Every row gives one point. Two turns around zero, p and q, are shown by what they do to some points. Write where each new point lands after one turn and then the other. Backwards means that the second turn is done in reverse. Each puzzle has new turns, and all numbers are rounded.

Turn p:
[ 18 -58  -9] -> [ 20 -57 -12]
[ 12 -56 -41] -> [-10 -69  -8]
[14 55 17] -> [ -8  55 -19]
[-17  62 -22] -> [-49  46   9]
[-13  24  33] -> [17 37 12]
[-15 -27  23] -> [ 31 -12  19]
Turn q:
[ -4 -12  11] -> [-11 -11   7]
[-4 69  2] -> [ -5  66 -21]
[ 67  51 -26] -> [62 60 19]
[-20 -29 -26] -> [  8 -37 -23]
[ -7 -36   4] -> [ -7 -36   7]
[-32 -44  34] -> [-46 -44  10]
Where do these land?
p, then q: [-38  52   0] -> [-43  46 -14]
p, then q backwards: [-27 -43 -36] -> [  0 -58  22]
q, then p: [32  2 34] -> [32 33  6]
p, then q backwards: [-42  31  32] -> [46 32 24]
p, then q: [26 -1  8] -> [26 -1 -8]
p, then q: [ 47 -42 -39] -> [ 28 -66 -19]

Turn p:
[ 34  14 -18 -18] -> [ 2 45  0  1]
[-44  21  -3  22] -> [ 29 -36 -27   1]
[-30  -2  -8 -26] -> [-15  -9 -28  23]
[ 36 -67 -13   0] -> [-60  15  23 -40]
[ 4 35 42 23] -> [ 45 -15  33  15]
Turn q:
[-38 -27 -19   5] -> [-20 -27 -37  -5]
[-45  31  -1   3] -> [-45 -24  16  12]
[76 34  4 18] -> [55 37 39 36]
[ 20  -7  -7 -29] -> [ 2 34 -9 -9]
[-12 -31  23   3] -> [  8 -20  -9 -33]
Where do these land?
p, then q: [ 23   9 -22  26] -> [-9 39 14 -2]
q, then p backwards: [ -9 -25  13 -65] -> [ 33 -30 -55  10]
p, then q: [-25  66  10  26] -> [ 66  32 -10  19]
p, then q: [-17 -26  -6 -13] -> [-19 -19 -21  -2]
p, then q: [ 28 -24   7  27] -> [-16  13  18 -37]

Turn p:
[  4  26 -18  -6 -12  21] -> [-13  -7   0   9 -34  12]
[  3 -30  16  22  12 -56] -> [ 19 -12 -19 -26  52 -25]
[ 33 -74  -9 -21   2  -7] -> [-33  37  10 -21  26 -59]
[ 30 -15 -37  37 -15   0] -> [-26 -10  -8 -54 -16  -9]
[-6 23 16 -5  5  7] -> [15 -9 10 18 -6 12]
[  6  22  20 -19 -20  10] -> [-10 -19  19  30  -5   6]
[-76  23  -9 -22  -1  12] -> [  8  29 -32  44  -2  56]
[ 23  25  -1 -21  26  -9] -> [ 23 -12  -2  18 -23 -28]
[-17  -1  23  34   4  22] -> [ 16   4  24 -19   9  35]
Turn q:
[ 25 -59 -13   2  12  24] -> [ 49 -24 -21  29 -26  -7]
[-12  14   8   4 -13  38] -> [-16   3   5  24  -2  34]
[ -5 -24  26 -27 -61  26] -> [-28 -66   0  29   4  19]
[  1  -4 -40  24  15  -6] -> [  9  32 -27   6 -12 -21]
[-32  29   8  -8  21 -25] -> [-20  21  15 -44  -5   5]
[  6  23   8  38  25 -33] -> [ 15  38  -8 -32  33  -4]
[ 16  20   2 -33   1 -24] -> [ -9  -5  35 -13   7 -28]
Where do these land?
p, then q backwards: [ 31  26 -31 -28 -30  13] -> [-27 -11 -35 -38 -27  14]
q, then p: [-37  16 -25  -7   6  12] -> [-18 -11  -9  20  -3  39]
p, then q backwards: [  1  20  37   3 -28  -8] -> [ 16  -4  32 -16 -27  17]
q, then p backwards: [ 29  12  21  41   5 -43] -> [-15 -45  19  20  21 -38]
p, then q: [ 4 20  1  2 25 33] -> [ -9 -18   8  22  34   6]
q, then p: [ -3 -54 -13  -2   4  33] -> [-49  -9   6 -41  -5  -3]
q, then p: [-25 -40  11  -9  18 -40] -> [-42  14 -12  27   3 -39]

Turn p:
[-23   7  -4 -22 -25 -25  -7 -12] -> [ 18  23  -1   8   1  -5 -21  34]
[-34   2 -52  -9 -13 -22  22  -2] -> [ 16  32  19  30 -38 -29  -8  12]
[ 15  21  22  -1  23  53 -10  14] -> [-33 -50  14  -5  23   9  -8 -18]
[ 32  18 -12  28  -5  32  13 -12] -> [-31 -25  10 -11 -34  23  14  -5]
[-60  12  -8  16   8 -49 -23 -19] -> [ 24  22  -2   1  10 -56  20  53]
[ 11 -34  -6   2   1  39  -5  -7] -> [-29  15  19 -20   5  11  -1 -31]
[ 14 -12  22  -1   5  22  39   0] -> [-31  -4 -28   9  -5  11  -8 -29]
[ 15   9  39  20  35 -41 -33  43] -> [ 51 -42 -28 -14  40  -9  32  -7]
[ 42 -21   6 -12 -23  31  18  31] -> [ -2  -9  -3 -11 -13  38 -29 -50]
[-18   7 -22 -22  18 -64 -13 -23] -> [ 39  32   2  36  13 -10  27  40]
[  7 -10  14   1 -24  23   0 -14] -> [-23   7  -4 -22  -2  16 -17   0]
Turn q:
[-47   8   5 -34  24  -7   1  26] -> [ 37   3 -32  20   4  40  10  16]
[-52  13 -33  -7 -14 -15 -16  13] -> [ 17 -31  -5   2 -24  31  15  43]
[-27 -16 -24  -5  11   1  14  62] -> [ 24 -27 -48 -16 -22  35  -7 -12]
[ 14   8   5 -13 -18  -5  33  -8] -> [ -2  33  15 -14 -16   6   4 -11]
[ 47 -39  -8   2   3  21  -1 -35] -> [-33   4  26 -30  39 -14 -26 -20]
[ 55  29  13  18  -3  28 -14 -39] -> [-22  19  26 -11  25 -65  19  -7]
[ 43  -4   1   2  11 -29   2  -9] -> [-36   5  13   7   9   1  15 -33]
[ 22  -5  46  14 -26  16 -31 -15] -> [ 15  -3  38  21  11 -47 -16 -15]
[-54   6  -5  23  12 -11  11   5] -> [ -1  -5 -31  22 -26  14 -13  38]
Where do these land?
p, then q: [-20  -8  10 -52 -20   1 -35  -6] -> [ 14 -18 -28  28  34 -26  30 -12]
q, then p: [ 20  35  -2  20 -13  16  18 -36] -> [ 32 -12 -27  26  -2 -17 -21  27]
q, then p: [ -4 -17  25  23  17 -40  17  -9] -> [-15  -7  13 -36 -13 -33   7  27]
q, then p: [ 25 -16 -21 -43 -13   6  33  27] -> [-40   5  18  27  14  40 -24  14]
q, then p: [ -6  -2  -7  14 -15   0  31  28] -> [  4  16  19  -9 -15  20 -25  17]
p, then q: [ 13  -5  36  10 -13  -3 -55  28] -> [  6   8  -4 -15  60  25   8 -30]
p, then q backwards: [-27  31 -26  16  76  14  26  13] -> [ 32  34  23  43   0 -31 -62   1]
q, then p backwards: [ -7 -11 -21   1  -2 -24 -21   7] -> [25 27  3  2  9 15  0  1]
q, then p: [  5  -8   7   9 -17  31 -13 -53] -> [ 36 -23 -22   5  44 -13   3   5]
